Rows are points. The points of each table are mixes of a few directions, plus a little noise. Count the directions of each table, and those that both share. Where both have some left over, give the other angles between the two spaces (their principal angles), to ten degrees, smallest first.
In the rows, 128 means zero.

First (4 x 3)
[[126  66 169]
 [130 173  98]
 [130 170 100]
 [127 102 145]]
Second (6 x 3)
[[125 112 138]
 [155 119 139]
 [ 56 182  80]
 [129 159 107]
 [132 101 147]
 [171  96 157]]
Directions: first 1, second 2, shared 1

First (6 x 4)
[[121 130  88 138]
 [127 115 187 123]
 [134 180 110  94]
 [144  85 107 156]
 [ 98 141  90 139]
 [143 119 186 116]]
Second (8 x 4)
[[ 99 132 121 137]
 [117 130 125 132]
 [180 120 141 110]
 [144 126 132 123]
 [  7 146  98 169]
 [175 121 139 112]
 [148 125 133 121]
 [153 124 134 120]]
Directions: first 3, second 1, shared 1

First (8 x 8)
[[109 125 152 117   7  76 139 180]
 [ 89 148 138 135 161 198 134 135]
 [112  88 114 126 135  95 119 107]
 [141 133 151 124 198 181 138 137]
 [150 117  86 161 106  83 104 127]
 [111 166 146 101 152 181 145 100]
 [147 111 127 124 110  89 126 131]
 [164 135 110 136 155 121 120 108]]
Second (10 x 8)
[[179 192 138 100 110 132 143 102]
 [ 82  70 119 153 145 125 114 152]
 [ 54  34 114 170 155 122 105 167]
 [169 181 136 105 113 131 140 106]
 [166 176 135 107 114 131 139 108]
 [176 188 137 102 111 132 142 103]
 [ 89  79 120 149 142 125 116 148]
 [162 172 134 109 116 131 138 110]
 [135 137 130 124 126 129 130 124]
 [ 67  51 116 162 150 123 109 160]]
Directions: first 5, second 1, shared 1

First (9 x 11)
[[140 127 116  86 174 142 145 131 106 105 135]
 [106 108 143  62 192 140 132 120 100  99 109]
 [104 127 150 195  52 105  98 122 164 168 112]
 [136 137 122 171  85 119 122 131 147 148 135]
 [123 123 131 107 149 132 131 126 118 118 124]
 [153 133 105  85 179 144 153 134 103 100 145]
 [141 122 113  45 218 152 157 130  85  83 135]
 [135 143 125 207  46 109 113 131 164 167 136]
 [113 130 144 194  55 108 103 125 162 165 119]]
Second (9 x 11)
[[105 103 171 148 121 136 144 124 108 139 130]
 [166 139 101 108 127 137 157 163 159  86 172]
 [130 115 149 116 122 139 148 158 146 100 155]
 [126 113 133 133 158 123 146 120  88 164 119]
 [118 129 192 172 146 121 133  41 109 145 120]
 [166 160  81 131 161 102 126  81 131 148 116]
 [ 83 116 124  42  91 136  51 239 181  84 103]
 [167 173  78 151 132 150 132  89  90 119 146]
 [ 90 103 122 152  92 108 115 136 141 167  90]]
Directions: first 2, second 6, shared 1; angles 30

First (11 x 14)
[[105 140 107 123 140 129 113  56  96  85  47 133 111 188]
 [117 139 119 106 143 130 129 120 111  90  81 137 114 164]
 [112 121 107  93 125 157 143 115 116  60 123 129 149 173]
 [ 81 162 146 145 177 111 176 143 112 123  90 158 108 230]
 [129 118 130 115 109  87  89 148 150 206  94 139 150 124]
 [135 104 109 114  96 142 109 102 135 123 144 115 160 112]
 [141 112 139 166 105 118 116 122 150 194 178 115 147  82]
 [120 160 156 183 167 101 142 126 117 165 105 137  76 136]
 [160  82 103 108  66 147  82 102 150 140 174 100 177  52]
 [150 130 150 121 133 132 153 211 148 138 189 128 123  78]
 [155 138 141 135 145 157 156 162 122  83 180 116  92  69]]
Second (10 x 14)
[[129  97 116  99 126 126 101 128 133 159 129 108 144 118]
 [134  82  97  90 129 124  95  88  95 149 122  89 187 135]
 [117 146 146 213 131 142 161 176 144  52 130 141  43 165]
 [142 125 122  83 125 128 121 126 123 142 136 126 162  99]
 [122 160 140 171 132 127 156 116 119  98 120 148 110 151]
 [128 129 124 103 128 119 119  97 120 164 122 128 161 120]
 [135 215 159 111 128 116 172  93 123 149 126 190 157  96]
 [103  78 133 179 127 137 100 208 194 135 134 105  27 146]
 [115 162 139 118 132 104 129  63 124 201 109 153 163 127]
 [156  86 104 115 123 157 127 183 105  30 152  91 127 123]]
Directions: first 5, second 4, shared 1; angles 30, 40, 90

First (8 x 20)
[[217 111 155 189 111 128 111 150 189 123 121  79 101 108 161 102  76 192
  117 110]
 [125 116 145 141 140 143 129 114 142 112 136 131 132 120 142 148 130 123
  120 108]
 [ 54 169  71  48 119  97 141 136  48 164 119 166 144 161  70 111 170  81
  154 184]
 [ 23 134 115  72 162 146 148  87  74 116 145 187 162 143 107 182 190  48
  131 125]
 [180  98 170 186 136 152 119 120 186 101 135 101 116 104 170 143  98 160
  109  86]
 [148 133 122 131 115 116 124 142 130 139 121 116 120 130 124 107 117 146
  132 139]
 [130 144 105 110 111 106 127 147 110 149 118 125 124 139 108 100 127 135
  139 156]
 [147 119 142 147 129 135 125 127 147 120 130 118 124 120 142 131 118 140
  122 115]]
Second (9 x 20)
[[127 101 164 159 153 161 130  99 160  94 143 131 134 110 160 170 130 120
  110  84]
 [ 71 141 108  86 138 126 139 116  87 133 131 159 145 142 105 143 161  87
  136 142]
 [172 189  48  79  54  42 116 212  76 212  85  98 100 163  62   7 100 181
  169 233]
 [ 78 113 147 123 161 159 138  89 124  99 146 157 148 123 139 182 158  85
  117  96]
 [109 121 136 126 142 140 132 112 127 116 136 139 136 126 133 149 140 111
  124 115]
 [ 98 125 130 117 142 139 134 111 118 119 135 145 139 129 127 150 145 104
  126 120]
 [174 112 151 167 125 136 120 133 167 117 128 103 116 113 153 124 101 160
  118 108]
 [189 134 123 149  99 106 116 162 148 147 113  94 106 126 129  83  92 177
  132 145]
 [134 115 146 145 138 142 128 117 146 113 134 126 129 119 144 144 124 129
  120 108]]
Directions: first 2, second 2, shared 2

First (9 x 24)
[[142 124 123 117 151 172 139 170 196 108  92 131 155 157 131 133 197 124
   95 153  83 116 131  81]
 [117 132 131 126 115 121 133 108 109 139 150 127 116 115 130 130 107 132
  140 113 149 137 125 144]
 [149 158 135 102 121 133 133 150  89 134 121 120 127 115 132 107  99 138
  135 100 162 138 144 155]
 [114 131 133 121 128 120 145 114 111 124 132 129 111 126  90  97 155 129
  121 129 127 120 132 155]
 [120 125 108 142 161 181 145 100 183 144 129  75 171 146 174 210 137 114
  106 156  97 116 132 128]
 [148 105 119 158 114 115  74 152 158 131 131 151 145 128 198 182  67 127
  155 128 132 149 105  53]
 [101 149 131  83 123 196 198 119 172 133 150 122 122 133 115 119 204 140
  102 114 128 134 135 135]
 [142 109 134 146 121  75  88 151 103 108 109 163 112 128 104  90 117 125
  140 136 122 124 119 107]
 [120 118 138 156 119  40  96  88  29 130 139 131  93 104  79  85  71 123
  156 124 153 119 128 193]]
Second (11 x 24)
[[150 186 128  71 156 206 186 152 127 137 100  73 159 134 130 123 160 135
   93 113 139 120 169 185]
 [118 102 126 160 120  89  99 108 121 127 140 143 117 125 127 137 105 121
  144 139 122 128 112 114]
 [141 128 119 141 148 134 116 127 131 132 112 101 153 134 149 160 108 118
  123 143 117 119 134 135]
 [ 95 103 137 139 103  87 128 101 119 119 157 169  85 121  83  88 153 131
  139 127 126 131 108 120]
 [157 180 129  73 140 200 169 171 136 135 104  96 155 130 150 126 143 140
  107 103 149 134 158 149]
 [147 129 122 145 128 116  96 131 110 141 127 114 145 119 173 167  58 125
  147 122 146 137 127 125]
 [124  81 129 144 113 122 103 172 216  93 118 203 119 153 127 116 196 129
  123 153  79 133  93   7]
 [117 108 117 175 156  91 105  74  97 137 128  87 141 129 122 164  91 106
  130 162 108 103 130 175]
 [110 115 138 123  96 106 129 129 129 120 152 175  92 120 105  91 146 139
  141 113 139 143 110 101]
 [ 98 102 125 160 146  95 130  77 119 123 133 116 117 135  81 123 157 112
  118 163  93 101 124 160]
 [151 174 137  77 101 163 147 166 104 143 137 131 125 107 160 113  92 152
  142  72 189 159 142 136]]
Directions: first 5, second 4, shared 4

First (10 x 32)
[[128 136 125 140 137 129 142 133 142 147 117 118 123 136 126 145 140 125
  123 145 121 110 125 128 144  97 115 131  96 129 113 133]
 [136 144 124 142 130 136 133 138 143 158 128 107 102 142 134 156 160 113
  114 145 135  96 116 124 169  75 106 138  75 130 118 145]
 [104  99 147 112 171  77 146 143  96 103  92 176 214  97 116  71  72 181
  196 110  99 193 167 168  38 204 193 117 200  85 133 108]
 [103 108 146 132 194  67 172 154 111 135  68 167 218 107 111  90  90 182
  196 135  84 173 166 177  54 160 183 123 151  75 110 116]
 [136 144 126 139 128 136 127 137 138 154 133 109 101 141 136 151 157 114
  116 139 139 101 118 124 165  83 110 139  83 128 124 145]
 [133 126 120 124  98 151 115 106 135 111 148 121 104 131 126 134 127 112
  101 124 135 121 117 106 138 139 111 121 142 156 134 119]
 [145 144 135 122 126 131 100 150 113 140 151 118 105 132 151 132 152 116
  132 112 161 122 123 133 157 107 132 142 108 111 149 156]
 [137 140 115 141 105 157 127 114 154 143 141  99  83 148 128 163 156 100
   85 146 136  88 106 103 176  83  87 131  86 158 118 132]
 [130 121 129 113 111 136 106 119 114 102 147 138 127 120 131 112 113 128
  127 106 138 148 130 123 113 166 139 124 168 135 146 122]
 [128 117 114 116  82 161 109  88 135  87 158 126 104 128 120 127 111 112
   90 117 131 129 114  95 124 168 109 112 172 174 137 104]]
Second (11 x 32)
[[131 132 126 126 145 119 151 127 146 137 100 137 145 129 111 113 126 150
  134 121 119 121 128 126 132 133 135 113 125 114 124 122]
 [150 129 101 148 164 132 138 139 129 134 122 129  93 129 137 115 165 126
  126 129 130 145 135 145 144 138 111 132 100  97 134 139]
 [139 160 140 138 158 128  76 118 143 142 112 161 106 146 133 129 138  94
   99  94 148 115 133 128 138 172 158  92 121 106 124 131]
 [100 164 173 100 101 128  68  98 111  92 125 139 167 147 153 172 101  58
   99 126 183  44 115 129 132 135 121 107 126 152 124 146]
 [120  71 119 105  63 117 184 172  60 119 217  35 144  84 169 146 107 157
  183 223 119 187 123 144 133  43  87 249 149 153 135 136]
 [130 131 127 125 139 119 146 130 139 136 110 131 143 127 117 118 124 145
  134 125 124 124 128 127 133 129 135 122 125 116 123 125]
 [132 100 128 115 102 114 154 160  92 141 179  76 134 101 154 133 115 148
  160 179 125 174 129 139 140  88 124 198 143 124 127 130]
 [136 134 101 149 170 138 157 112 174 129  68 168 118 141  84  96 153 157
  120  87 101 117 133 120 118 152 124  74 108 115 130 118]
 [142 130 109 138 154 129 143 135 129 127 118 126 114 130 134 119 151 129
  129 133 131 130 132 142 143 131 110 131 105 105 132 137]
 [114 142 169 106 113 108 106 121 148 155 115 144 171 129 107 128  79 144
  128 107 124 119 124 104 118 141 190 106 166 135 111 106]
 [111 118 116 157 104 176  83  97 141  96 141 166  71 145 109 142 149 100
   95  82 104 133 130 103  75 145 112  83 139 189 144 118]]
Directions: first 3, second 5, shared 0; angles 40, 40, 60
